Every row gives one point. Each copy is the shape, with its points in the same order, turned, moved and blurred by noise. Is it also mirrored, or only turned?

Shape (8 x 2):
[[ -2.9  -0.8]
 [ -1.1   2.6]
 [  5.9   4.0]
 [ -0.6  -2.6]
 [  1.6  -0.7]
 [ -3.5 -10.5]
 [  1.2  -2.1]
 [ -4.8   5.8]]
Copy 1 (8 x 2):
[[ -2.1  -2.1]
 [ -0.5   1.6]
 [  5.5   4.6]
 [  0.9  -3.5]
 [  2.7  -0.8]
 [  0.1 -12.3]
 [  2.6  -2.3]
 [ -5.1   3.6]]
Copy 1 is: only turned
Copy 2:
[[ 3.4 -0.8]
 [ 0.4 -1.8]
 [-6.4  0.4]
 [ 3.4  1.9]
 [ 0.5  2.0]
 [10.0  7.4]
 [ 1.3  2.6]
 [ 1.9 -7.0]]
Copy 2 is: only turned
Copy 3:
[[-0.8 -1.9]
 [ 1.0  0.9]
 [-2.7  8.1]
 [-4.1 -0.8]
 [-2.2  1.5]
 [-8.7 -8.7]
 [-4.0  0.8]
 [ 6.9  0.5]]
Copy 3 is: mirrored

Shape, 6 rows:
[[ 2.1  7.9  0.0]
 [-1.4 -1.0  3.2]
 [ 5.5 -2.3 -4.6]
 [-4.1 -7.5  2.8]
 [ 5.7 -0.1 -4.2]
 [-2.0 -1.8 -2.3]]
Copy 1 (6 x 3):
[[ 0.5  7.7 -2.8]
 [ 0.2  0.9  4.1]
 [ 8.7  0.3 -2.7]
 [ 1.5 -6.2  6.9]
 [ 7.9  1.2 -3.7]
 [ 1.9 -2.2 -0.9]]
Copy 1 is: only turned
Copy 2:
[[-6.0  3.1  5.1]
 [-1.5 -3.4 -4.5]
 [ 5.4  0.0  3.1]
 [ 3.8 -3.8 -9.1]
 [ 3.8  1.1  4.9]
 [ 2.8  2.3 -3.5]]
Copy 2 is: only turned
Copy 3 (6 x 3):
[[-2.7 -6.4 -2.3]
 [ 1.7  1.0  2.5]
 [ 8.8 -5.5 -0.7]
 [ 6.5  6.4  4.1]
 [ 7.0 -6.7 -1.2]
 [ 4.8  1.2 -1.7]]
Copy 3 is: mirrored
Copy 4, 6 rows:
[[ 9.1 -2.3  0.7]
 [-0.3 -0.8  4.1]
 [ 0.9  4.1 -5.7]
 [-8.1 -0.8  2.9]
 [ 2.9  2.3 -5.8]
 [-1.6 -2.4 -1.7]]
Copy 4 is: mirrored

Shape (7 x 4):
[[ 6.4 -0.6 -5.9  8.3]
 [ 4.7  6.2  3.2 -0.3]
 [ 0.9  0.6  1.3  0.0]
 [10.1  0.6  7.2  2.0]
 [-3.0  2.7 -2.7 -2.4]
 [-1.4 -1.7  2.9 -5.2]
 [-0.2 -1.7 -4.1 -6.0]]
Copy 1, 7 rows:
[[ 9.9 -2.2  1.0  7.7]
 [-2.1  4.1  0.6  5.9]
 [ 0.1  0.5  1.4 -0.1]
 [ 4.6 10.8  1.7  2.6]
 [-3.0 -5.0  1.7  1.3]
 [-3.1 -0.1  3.5 -4.3]
 [-2.5 -4.2  7.1 -1.6]]
Copy 1 is: mirrored
Copy 2:
[[-2.3 -2.7  0.8 -9.8]
 [-0.9 -1.3  8.4  2.0]
 [-1.2 -0.2  1.0  1.8]
 [-8.7  1.2  9.1 -1.4]
 [ 3.7 -0.8 -0.9  2.9]
 [-1.8  4.7 -0.5  6.4]
 [ 3.8  6.0 -1.9  1.9]]
Copy 2 is: only turned
Copy 3, 7 rows:
[[ 7.1  2.2 -7.6  7.4]
 [ 6.6 -3.2  4.1  0.6]
 [ 0.6 -1.1  0.8  2.3]
 [ 7.3 -9.1 -2.7 -1.2]
 [-0.1  4.4  3.7  2.4]
 [-3.6 -1.1  2.6 -2.0]
 [-1.3  5.8  0.8 -2.6]]
Copy 3 is: only turned
Copy 4:
[[ 6.9  7.7 -3.8  4.7]
 [-4.1 -1.3 -5.0  0.1]
 [ 0.5 -2.0  1.2  2.5]
 [ 2.0 -5.9 -9.5  3.7]
 [-1.6  0.5  5.6  0.0]
 [ 0.6 -6.4  4.6  0.6]
 [ 3.8 -1.7  6.2 -3.9]]
Copy 4 is: mirrored

Shape, 11 rows:
[[-2.3 -4.4 -4.4  2.1 -6.4  0.7]
 [ 2.6 -1.3  1.5  5.8  7.1  0.8]
 [ 2.2 -5.9 -1.4  1.3 -5.4  1.6]
 [-6.6  2.0  1.6 -0.7  4.3  4.0]
 [ 5.8  2.6 -5.6  5.0 -6.1 -3.0]
 [-6.1  4.1 -8.7 -5.7 -3.5 -5.4]
 [-5.8  5.8 -3.4 -1.9  5.8 -6.9]
 [-2.3 -3.9 -0.7 -4.4 -1.7 -0.5]
 [-1.8  1.6  2.4 -2.3  3.5 -3.4]
 [-3.4  3.9  0.1  2.9  2.4 -7.4]
 [ 2.8 -1.1  4.2 -2.8 -5.6 -4.6]]
Copy 1, 11 rows:
[[ 0.0 -2.2  5.4 -4.0  3.7  6.2]
 [-1.7  2.5 -5.0 -0.7  7.9 -3.3]
 [-2.1 -0.5  4.5  1.3  2.5  3.7]
 [-0.8  2.4 -7.9 -6.0 -1.3  2.2]
 [ 2.3 -8.6  4.8 -3.0  7.3 -1.8]
 [11.6 -4.1  2.8 -8.3 -2.2  4.6]
 [10.3  1.3 -4.1 -8.3  0.4 -3.1]
 [ 1.9  2.2  2.4 -0.6 -1.9  3.3]
 [ 3.1  2.0 -2.9 -3.3 -2.4 -3.5]
 [ 5.0  0.8 -0.3 -8.5  2.7 -6.3]
 [-0.1 -2.1  6.2  0.2 -2.7 -3.4]]
Copy 1 is: only turned
Copy 2:
[[-0.2  8.3  0.0  1.0 -1.2  1.6]
 [-2.3 -2.4  4.3 -2.0  8.5 -2.4]
 [ 1.7  7.6  0.2 -0.1  0.4 -3.7]
 [ 3.0 -4.7  2.1  4.6  3.6  4.5]
 [-5.7  4.3  1.7 -6.5 -5.0 -1.4]
 [-4.1 -0.3 -7.9  2.6 -6.6  7.1]
 [-7.1 -7.6 -4.3  4.0  1.0  5.8]
 [ 1.8  2.4 -4.1  4.7  0.6 -0.6]
 [-2.6 -5.0 -0.8  4.6  1.8 -1.4]
 [-8.6 -3.7  1.4  3.8  0.4  1.7]
 [-2.4  1.6 -0.5  4.7 -4.1 -7.5]]
Copy 2 is: only turned
Copy 3, 11 rows:
[[-2.1 -2.1  0.7 -4.7 -5.1  5.1]
 [ 2.8  5.5  1.9  0.0  0.6 -7.6]
 [-0.6 -4.5  4.5 -4.8 -2.6  2.5]
 [-4.3  3.4 -5.4 -0.8  4.8 -1.4]
 [ 1.7  0.0  7.2  4.8 -4.5  6.5]
 [ 1.4 -1.6 -8.7  5.2 -2.9  9.9]
 [ 4.4  5.6 -9.1  5.6  1.1  1.6]
 [ 1.4 -5.2 -3.9 -3.3  1.8  2.3]
 [ 3.8  1.4 -3.5  1.2  5.3 -0.6]
 [ 5.3  7.3 -2.4  2.4  1.8  3.2]
 [ 5.6 -4.2  3.6 -1.8  5.1  6.1]]
Copy 3 is: only turned

Shape, 11 rows:
[[  2.4  -0.4  -1.3   4.3   0.0   1.4  -3.2   2.7]
 [ -0.9  -1.0   2.5   3.5  -2.7  -2.3  -8.5 -12.8]
 [ -0.4   7.7  -4.4   1.3   0.8   2.6   3.9   1.4]
 [  3.9   0.2   2.2   0.5  -3.3  -2.6   4.3   1.0]
 [ -1.6   3.3  -0.6   2.5   1.1   1.3   4.4   2.6]
 [  0.5   3.5  -1.8  -9.7   1.5  -3.7   3.4   0.1]
 [  2.0   2.8   3.5   0.2   2.3   3.4   2.6   2.2]
 [  0.6  10.0  -4.2   3.8  -3.7   3.5   1.3  -3.0]
 [  3.5  -1.0   2.7  -2.0  -2.0   1.7  -6.3   0.6]
 [  3.9  11.8   2.8  -4.1   0.4  -7.2  -0.5   1.7]
 [-12.2   1.2  -1.9 -12.7  -3.1   1.7  -5.5   0.7]]
Copy 1, 11 rows:
[[ -0.7  -1.0   1.5  -3.4   0.2   2.6   2.2  -3.0]
 [-11.5  -0.4   4.1   2.0   0.3   3.6  -1.5   9.2]
 [  1.2  -1.7  -1.1   5.5   1.4  -2.8   0.5  -7.4]
 [  2.9  -4.0  -5.3  -0.5   1.7   0.2   0.9   2.3]
 [  0.8   0.8  -4.4   1.1   1.0  -1.5   0.1  -5.1]
 [  7.9  -0.5  -0.4   5.2  -3.5  -5.4  -3.5   2.6]
 [  1.4   0.7  -2.1  -1.7   3.3  -4.9   1.5  -1.8]
 [ -3.1  -4.6   1.2   7.7   5.4  -0.1   0.2  -5.5]
 [  1.1  -0.8   4.7  -4.5   2.4   0.5  -1.2   3.3]
 [  8.3   2.0   1.2   8.7   4.3  -1.0   4.6   3.9]
 [  4.0   6.3   5.1   3.1  -1.6  -0.6 -16.8   0.2]]
Copy 1 is: mirrored
Copy 2:
[[  3.2  -2.3   1.3   1.9   2.5   1.2  -1.8  -1.4]
 [  5.7  -7.3   5.6  -5.3   0.7  12.2  -3.2   6.5]
 [  1.6  -1.3   1.7  -3.0  -1.7  -6.6   1.7  -0.5]
 [ -0.3  -3.6  -4.5  -3.0   6.7   0.7   0.7   2.0]
 [  2.5  -0.8   1.4  -1.8   2.6  -4.1   4.4  -0.9]
 [  1.4  -4.5  -8.6  -6.6  -4.1  -0.8   5.8  -0.3]
 [  4.4   2.1  -1.2  -4.6   4.2  -1.2   0.4  -3.0]
 [ -2.3  -0.8   5.4  -4.5  -1.5  -4.4  -1.7   2.9]
 [  0.8   0.1  -3.1  -0.6   0.2   7.4  -3.2  -2.9]
 [ -2.6  -9.0  -2.3 -10.4   0.8  -3.1   0.0  -6.5]
 [ -1.8   1.2  -3.0  -3.8  -9.8  10.0  13.0  -3.2]]
Copy 2 is: only turned
Copy 3, 11 rows:
[[-5.0  0.0 -1.8  3.2  0.1  1.4 -1.4 -3.1]
 [ 2.7  7.2  4.5  0.0  2.1 11.7 -5.0 -7.4]
 [ 2.9 -9.0 -1.0  1.6  1.1 -2.6  2.6 -2.3]
 [ 0.3  1.7 -0.9  3.0 -5.7 -2.6 -2.5  1.6]
 [-0.1 -5.1 -4.1  0.6  1.3 -0.8 -0.9  1.1]
 [ 3.2 -4.3  0.4 -4.0 -7.8  2.7  4.8  4.1]
 [ 0.4 -4.7 -6.3  1.6 -3.7  1.7 -2.3  0.2]
 [ 5.7 -7.5 -0.1  7.6  2.0  1.4  1.6 -5.4]
 [-4.1  2.9 -2.5  4.4 -5.4  5.5  0.1 -3.5]
 [ 1.5 -6.4  3.0  6.5 -5.3  7.2 -0.5  7.6]
 [ 3.2  4.0 -5.1 -5.6 -0.2  9.1 15.5  1.8]]
Copy 3 is: mirrored
Copy 4, 11 rows:
[[  5.5   1.5   0.2   0.3   0.0   4.9   1.3  -1.2]
 [ -4.0   0.5 -10.8   4.8  -5.5   9.8   3.9   2.3]
 [  4.3  -5.7  -1.6  -0.1   5.2  -3.0  -0.1   0.4]
 [  0.2   0.4  -1.0  -5.4  -3.2  -0.4  -1.9  -1.5]
 [  2.8  -3.8   0.9   0.2   2.4  -0.3  -3.5  -0.9]
 [ -5.3  -1.3   1.6   0.0  -0.1  -7.9   3.9  -1.6]
 [ -0.2   0.8   0.4  -1.9   5.2   1.4  -2.9  -1.7]
 [  5.5  -5.6  -7.7  -0.9   4.3  -1.1   0.8   4.2]
 [  0.2   7.2  -1.3   0.1   0.0   3.3   3.2   1.2]
 [ -5.2  -4.3   2.0  -7.5   2.6  -1.6   6.3   5.4]
 [ -4.3   4.1   2.0  13.5  -1.0  -8.0   2.3   8.1]]
Copy 4 is: only turned

Shape (13 x 9):
[[ -0.3   6.6  -4.6   7.7  -5.0   3.3  -3.0   4.0   1.4]
 [  8.6   5.9  -2.7   1.0   9.8  -1.1  -4.4  -1.1  -0.7]
 [  1.1   3.8  -3.3  -3.0  -6.2   3.1  -3.4  -8.1  -9.9]
 [ -2.7   4.0  -2.6  -4.2  -6.0  -2.0  -3.1   5.2   3.7]
 [ -6.7  -0.4  -2.1  -0.8  -5.3   4.4   1.1  -3.3   1.9]
 [ -1.7  -2.1   4.4  -1.4  -1.2  -2.3  -4.8   5.3   2.2]
 [ -2.9 -10.9  -1.7  -5.1  -4.2   2.6   1.7   2.3   2.8]
 [ -5.5   1.4  -0.5   1.1  -7.1  -4.3   3.3   3.9   1.9]
 [ -5.9  -2.6  -0.6  -3.6  -5.4  -0.3  -2.3  -5.2   2.9]
 [ 14.1   1.0  -1.1  -0.8  -2.4   4.6  -2.4   1.6   2.9]
 [  1.7   1.8  -4.4  -4.4   1.6  -7.5   3.9   4.6   0.1]
 [ -3.4  -1.6   0.8  -3.8  -6.8  -3.0   3.8  -0.1   2.9]
 [  0.9   7.5  -1.4  -0.5  -3.5   5.1   3.4   3.2  -0.2]]
Copy 1 (13 x 9):
[[ -3.5  -1.5   1.1  -2.1   1.9  -1.3  -2.8   9.5  -6.6]
 [-13.0   3.9  -0.7  -1.5   3.8   3.5  -4.9  -5.3  -1.6]
 [ -0.4  -6.2   7.6   7.9   7.9  -1.8   0.5  -4.1  -1.8]
 [  1.4   0.9  -4.0   4.4  -0.2   5.5   3.4   5.9  -4.0]
 [  3.5  -6.0   3.2  -2.0   0.6   3.0   5.2   2.6  -0.2]
 [ -1.0   1.7  -8.0   2.4  -1.4   0.9   2.1   2.5   3.7]
 [  4.8   0.3  -1.1  -0.6  -6.6  -1.2  10.5  -2.7   0.6]
 [  6.9   2.9  -0.6   0.3   1.2   3.3   1.7   7.2  -0.2]
 [  4.2  -5.8   1.0   1.9  -1.7   5.3   4.3   0.0   2.1]
 [ -4.1  -0.5  -6.2  -1.3  -0.5  -3.8  -3.4  -6.2  -9.2]
 [  1.0  10.4  -0.7   1.6   1.3   6.9   1.8  -1.5  -2.6]
 [  8.2  -0.1  -1.9   0.1  -0.5   4.2   3.5   0.8  -0.3]
 [  0.1  -0.1  -0.9  -2.6   7.3   1.0   2.2   2.7  -7.0]]
Copy 1 is: mirrored
Copy 2 (13 x 9):
[[  9.7  -2.8  -0.3  -7.2   1.0   2.6   3.5  -5.1   2.5]
 [  8.3  -4.2   2.2   1.3  -3.1  -0.9   5.2   4.6 -10.6]
 [  3.2  -0.9   7.8   3.9   3.6   2.9   3.4   6.0   8.2]
 [  6.1   8.6  -0.8  -4.0  -0.9   2.4  -1.7  -3.7   2.0]
 [ -2.3   0.8  -1.1  -4.2  -0.1   6.7  -0.6   0.8   6.2]
 [ -0.7   6.3  -0.6  -0.7   1.5   1.6   2.2  -6.4  -4.0]
 [ -8.0   2.7   3.7  -4.0  -1.3   5.0  -7.6  -3.8   0.1]
 [  0.9   3.4  -4.8  -3.4  -0.7  -1.2  -2.1  -5.8   6.6]
 [ -4.6   5.7   0.9  -4.6   0.2   3.6   0.9   1.7   4.9]
 [  6.7  -2.9   6.5  -3.5   8.0  -0.8  -4.8   1.6  -8.3]
 [  5.0   3.0  -1.2   1.8  -6.6  -4.5  -5.5  -1.3  -2.2]
 [ -2.7   4.8  -2.4  -2.5   0.2  -0.5  -4.4  -1.4   4.3]
 [  8.4  -1.9  -3.3  -0.4   3.2   5.0  -3.1  -1.0   2.4]]
Copy 2 is: only turned
Copy 3 (13 x 9):
[[-6.3 -2.3  1.9 -1.2  3.7  3.8  5.4  7.0  6.6]
 [ 1.5 12.6 -0.8 -1.6 -0.8  1.1 -1.6  1.6  3.6]
 [-4.7  0.6  9.4  0.7 -8.6  1.9  3.7  4.6 -6.3]
 [-4.3 -5.4 -4.1  4.0  3.2 -1.0  1.9  4.6 -1.5]
 [-1.5 -9.8  3.5 -2.9 -2.5 -2.1  3.2  1.4  0.1]
 [-0.7 -4.5 -3.0  6.1  2.2  2.6 -0.6 -3.8  1.9]
 [-1.2 -9.5  4.4  1.5  4.9 -5.8  0.6 -7.2 -3.3]
 [-4.6 -9.6 -3.4 -2.0  4.0  4.3  1.2  1.1 -2.4]
 [-3.9 -9.0  0.5  0.1 -5.5 -3.4  0.7 -1.8 -1.8]
 [-3.5  8.4  1.7  2.6  4.4 -2.4 10.5 -2.7  0.6]
 [-1.7  1.2 -4.1 -2.4  6.2  1.0 -3.6  1.0 -6.7]
 [-3.2 -8.6 -2.6 -1.4  1.0  0.0  2.8 -2.7 -5.5]
 [ 1.2 -1.8  0.9 -1.8  3.0  2.6  7.7  6.4 -1.1]]
Copy 3 is: mirrored
Copy 4:
[[  8.1  -4.6   2.8   4.4   2.3   1.3   6.8   1.0   4.3]
 [ -3.2  -1.8  13.0   6.5  -1.8   1.9   4.3  -7.0  -2.0]
 [ -3.9 -11.3   8.2  -4.2  -1.0   5.2  -3.7   4.0   3.5]
 [ -1.9   1.2  -2.7   1.1   2.0  -2.4   1.4   0.3   8.7]
 [  2.2  -4.0  -3.6   1.4   1.2   1.6  -5.6   1.6   1.0]
 [ -6.4   0.7  -2.0   3.1   0.1  -5.5   3.1   1.5  -1.0]
 [ -3.6   3.8  -4.7  -2.3   7.2   0.9  -6.4   1.6  -2.1]
 [  2.7  -1.6  -6.4  -2.3  -0.6  -4.8   0.1  -2.4   4.0]
 [ -5.0  -5.6  -6.0   1.0   1.6   1.6  -5.1  -1.3   1.4]
 [ -2.7  -3.0  11.0   2.8  11.4  -3.2   3.1  -1.3  -0.7]
 [ -2.2   4.2   3.6  -4.3  -1.2  -4.1   0.8  -8.8   4.9]
 [ -1.9  -3.2  -4.5  -3.0   2.3  -4.5  -4.1  -2.1   2.9]
 [  5.7  -2.9   6.4   2.7   0.7  -4.6  -2.4   0.6   4.2]]
Copy 4 is: mirrored

Shape:
[[ 6.2 -1.5 -4.9  1.2 -1.7 -3.6 10.5  3.8  2.4 -0.8 -1.6]
 [-1.5  3.3 -2.8  3.4  3.1 -3.7  0.3 -0.8 -1.6 -6.4  5.1]
 [-0.1 -4.0 -7.0  5.3 -3.9  3.9 -3.8 -4.7 -6.7  4.7 -2.6]
 [-1.1  0.0 -2.5  1.9  3.3 -3.7 -7.5 -1.3  0.2  1.9  4.7]
 [ 1.6 -2.0  3.0  3.6  2.0  3.0  6.4  8.4  3.1  2.4 -5.5]
 [-1.7  1.7 -3.1 -1.0 -0.6 -1.0  4.6  4.5  6.2  0.3  1.2]
 [-2.1 -0.3 -0.8  3.4  4.8 -4.7  6.5 -1.5  4.8  0.3 -5.3]
 [-0.6 -0.6  0.0  3.0 -2.9  7.8 -2.5 -8.0 -8.0  6.3  0.6]
 [ 7.6  5.1 -3.2  3.3 -9.5  5.3 -2.1 -7.9 -9.3  3.2 -4.0]
 [-1.3 -0.5  1.7  2.4 -4.0 -6.3 -0.4 -3.4 -2.9  0.4  6.1]
 [ 4.8  0.5  0.1 -1.8 -0.3 -3.3 -4.5 -4.3 -0.9 -1.6  2.4]
 [ 2.2  2.7 -2.8 -1.2  4.3 -9.0 -2.6 -1.5 -7.3  1.2  7.6]
 [ 0.2  1.8 -3.8  5.3  4.5  1.4 11.2  4.6  5.5  1.8 -3.3]
 [-0.9 -4.0 -1.5  2.8  0.5  3.2  4.8  4.7 -1.0 -1.9 -6.6]
 [-1.8  6.5 -3.8 -4.1 -1.3 -9.4 -0.9 -1.8 -5.0 -0.5  2.0]
 [ 1.0 -2.6 -2.5 -2.2  1.8  4.3 10.0  0.0  2.5 -0.2 -3.7]]
Copy 1:
[[ -2.9  -4.2  -5.5  -3.8   1.7   3.1   7.1  -3.6   3.8   3.4  -5.4]
 [  1.3   0.2  -2.3  -2.7  -3.0  -2.5   1.3   0.4  -0.5  -9.2  -7.6]
 [ 12.0   0.8   5.3   3.5   0.6  -4.0   3.6   0.8   0.3   2.8  -1.4]
 [  3.3   6.4   1.6   0.3  -2.9  -3.4   2.4  -1.8  -2.4  -7.7   1.0]
 [ -1.6  -3.6  -4.7  -6.4  -4.8  -1.2  -0.6  -6.4   1.8   7.4   1.2]
 [ -3.5   2.1  -2.1  -7.0   2.4  -0.2  -0.3  -2.7   2.2  -0.1  -2.7]
 [ -1.9  -5.6  -1.6  -8.2  -1.3  -2.6   4.0   0.6   3.9  -2.4   2.6]
 [ 11.4   0.7  11.5   1.7  -4.5   1.1  -0.3   0.5  -0.9   2.3  -2.6]
 [ 11.5   1.8   6.3   7.8  -4.6   5.9   2.1   3.2   7.6   4.5  -6.3]
 [  4.8   3.4   0.5  -3.3  -2.1   5.2   3.9   3.1  -4.6  -5.3  -3.0]
 [  1.4   1.9   1.4   4.2  -2.6   3.7   1.8  -0.5   0.0  -7.0  -0.7]
 [ -1.3   5.8   2.7   1.7  -5.7  -0.4   9.1   1.7  -5.0  -8.4  -5.7]
 [ -2.2  -4.3  -2.4 -10.5  -1.2  -3.4   3.6  -6.0   6.6   3.1  -3.2]
 [  1.2  -5.7  -3.1  -2.3  -1.4  -4.1  -0.9  -0.9   0.5   6.1  -1.8]
 [ -3.0   6.6   0.7   0.3  -2.5   1.1   5.3   8.6  -0.2  -5.7  -5.1]
 [ -3.3  -7.1   2.6  -4.4   2.2  -0.1   0.3  -3.3   2.7   4.6  -3.3]]
Copy 1 is: only turned
Copy 2 (16 x 11):
[[ 4.4 -0.6  7.6 -2.0  5.0  7.9  0.7  0.0  3.2  5.8 -0.6]
 [-1.7 -3.4  2.7  0.9  5.7 -3.0  6.7  3.2  7.7 -1.7 -0.8]
 [ 0.1  3.0  1.3  0.4 -2.0  2.5 -6.1  2.4  7.7 -8.9 -7.8]
 [ 0.6 -1.8 -1.5  4.0  2.7 -2.7  1.2  3.9  3.8 -9.8  2.7]
 [-1.4 -7.0  2.7 -3.8 -4.6  9.1 -0.4  0.6  0.1  3.7  1.9]
 [ 2.1 -1.6 -0.2 -4.9  3.0  1.8  0.6  3.4  2.7  4.2  4.4]
 [-0.2 -8.8  2.1 -0.2  4.8  2.0 -5.7  1.6  5.1  4.1  0.7]
 [-3.8  3.6  0.5  3.6 -5.5 -1.5 -6.1  4.3  2.0 -6.7 -9.8]
 [-0.7 10.6  1.0  9.4 -5.6  3.5 -3.5  2.3  8.3 -1.5 -9.9]
 [-2.3  1.2  7.8  3.4  0.8 -4.6 -0.1  4.2  3.2 -4.4  2.6]
 [ 2.2  0.8  0.3  7.6  1.8 -3.8  1.0 -0.8  2.7 -2.9  0.8]
 [-4.1  0.9  2.8  8.3 10.2 -1.4  4.2  1.7  1.4 -7.9  1.3]
 [ 1.0 -6.8  2.2 -5.1  3.5  8.7 -0.5  6.1  3.0  7.2 -1.0]
 [-1.5 -4.9  2.7 -5.5 -2.8  6.2 -0.8 -2.9  5.3  1.6 -2.4]
 [-5.5  4.6  1.8  4.5  8.9 -4.3  0.6  0.1  5.9 -1.1  3.3]
 [ 1.7 -2.7  2.1 -5.3  1.5  3.3 -3.1 -0.8 -0.6  6.3 -4.6]]
Copy 2 is: only turned
